Each row of a before or after table is a point. The points were changed in one or more steps. Then noise was added and the rows were shuffled. The steps act on how far a point lies along the listed directions, d1 being the first. Write out the steps. A step turns or swaps two directions, mirrors them in a line or flattens them onto one, adds a multiple of one to another, or multiplies one. Angles are multiples of 10 degrees, from the lower direction toward the higher: turns from -170 to 170, lines from 10 to 170 but not 90. Use the fewest steps. Two steps may share a direction if one is a turn and the other turns, adds or multiplies; they go together, in the order done. Otherwise the lowest direction goes first.

Directions:
(1): [28 32 35]
(2): [ 31 -43  15]
(3): [ 36  12 -40]
Before (12 x 3):
[[ 37 -21   6]
 [-11  40  -8]
 [-12   5 -29]
 [-20  40  17]
 [ -8 -48 -23]
 [ 22 -37 -66]
 [-24  40 -26]
 [ -7  30   5]
 [ 31 -13 -43]
 [ -7 -32 -18]
 [ 36 -26 -71]
 [-21   3 -67]]
After:
[[-31 -25  14]
 [  6  46 -29]
 [ 17 -45  13]
 [  2 -17  56]
 [ 10 -23  80]
 [ 15 -34  68]
 [ 32  42  10]
 [ 27   7  20]
 [ 18 -30   8]
 [ 13  44   3]
 [ 57   2  41]
 [  6  33  -7]]
Steps: turn d1 and d2 by -70 degrees; turn d1 and d3 by -140 degrees

Directions:
(1): [ 11 -31  32  15  16  58]
(2): [ -5  -7  21 -14 -72   9]
(3): [-36  34  -3 -47  12  35]
(4): [-52  13  -7  54  -9   9]
(5): [ 13 -17 -67   0 -15  29]
(6): [-41 -59  -3 -22   9 -19]
Before:
[[-52  19 -18  46   7 -18]
 [ 57  44 -21 -20 -58 -25]
 [ 20  -2 -23 -11  14  44]
 [-20 -56   8  30  36  24]
 [ 24 -12  17  -8   1  50]
 [-37 -31  41 -27  23  50]
 [ 61   8  32 -54 -11  34]
 [ 45 -10 -57  31  -7  14]
 [ 22 -13   4 -45   3  -4]
 [ 42  29  15 -53 -25  49]
 [-28  -3  53  37  33   4]
 [-37 -16 -13  29  25 -15]
 [ 10  15 -42  36  51 -28]]
After, 13 rows:
[[-19 -24  18  40  30  46]
 [-50 -18 -31  32   3 -29]
 [ 13   2 -12 -43   3 -23]
 [  1  33 -50  -1  10  -1]
 [ 82  15  21 -25 -49  22]
 [ 31 -10 -12  31  48  14]
 [-49  10  33  36  22 -25]
 [-16  38 -27   0 -19 -25]
 [ 13  67 -19 -43 -15  -8]
 [ 21  58 -11 -45 -22 -45]
 [-25 -33  -2  25  24  11]
 [ 49   0 -46  32 -32  13]
 [-77  17 -25 -16  25 -30]]
Steps: mirror d1 and d4 in the line at 70 degrees; add -0.7 times d3 to d2; turn d5 and d6 by -10 degrees

Directions:
(1): [ 32 -15 -22 -63 -12  11 -24  -2 -50]
(2): [-15 -50  41 -25  -8 -29 -15  51  19]
Before, 10 rows:
[[  -5  -12   18  -11    2   -5   -8    1    0]
 [   2    1   -9   -4   -7    4   -8   10  -17]
 [  -5   -6   -9  -36  -10    2  -10    2  -25]
 [ -10  -23   16  -13   -8  -11    7   13   13]
 [  41  -40  -24 -121  -25   17  -39    5  -90]
 [ -11   -6    7    6   -4    9  -11    6    2]
 [  16  -11  -12   -9  -11    2  -12   -8   -8]
 [  -4   -8    8    4  -15   -1   -5    3    0]
 [ -11  -10    7   -1   -2   -3   -1    2   -4]
 [  -4  -11   14  -34   -1  -28  -18   18    0]]
After, 10 rows:
[[  0 -22   7   3  -9  -8  -9   7  13]
 [  6  -1   1 -40  -3 -19 -20   7 -13]
 [ -8  -4   4   5  -7  -3  -6  19  -1]
 [ -5  -3   0  -5  -1   3  -1  -7 -13]
 [ -4   0  -4   1  -3  13 -12   1  -9]
 [  1  -8   8 -17   2   2  -9  -7 -13]
 [-31 -95  71 -65 -17 -41 -26  83  17]
 [ 12  -7 -12 -30  -8   5   5  -9 -19]
 [-24 -20  13 -22  -8 -12  -5  24   4]
 [  3  -3  -3  -2 -14   5  -5  -5  -9]]
Steps: swap d1 and d2
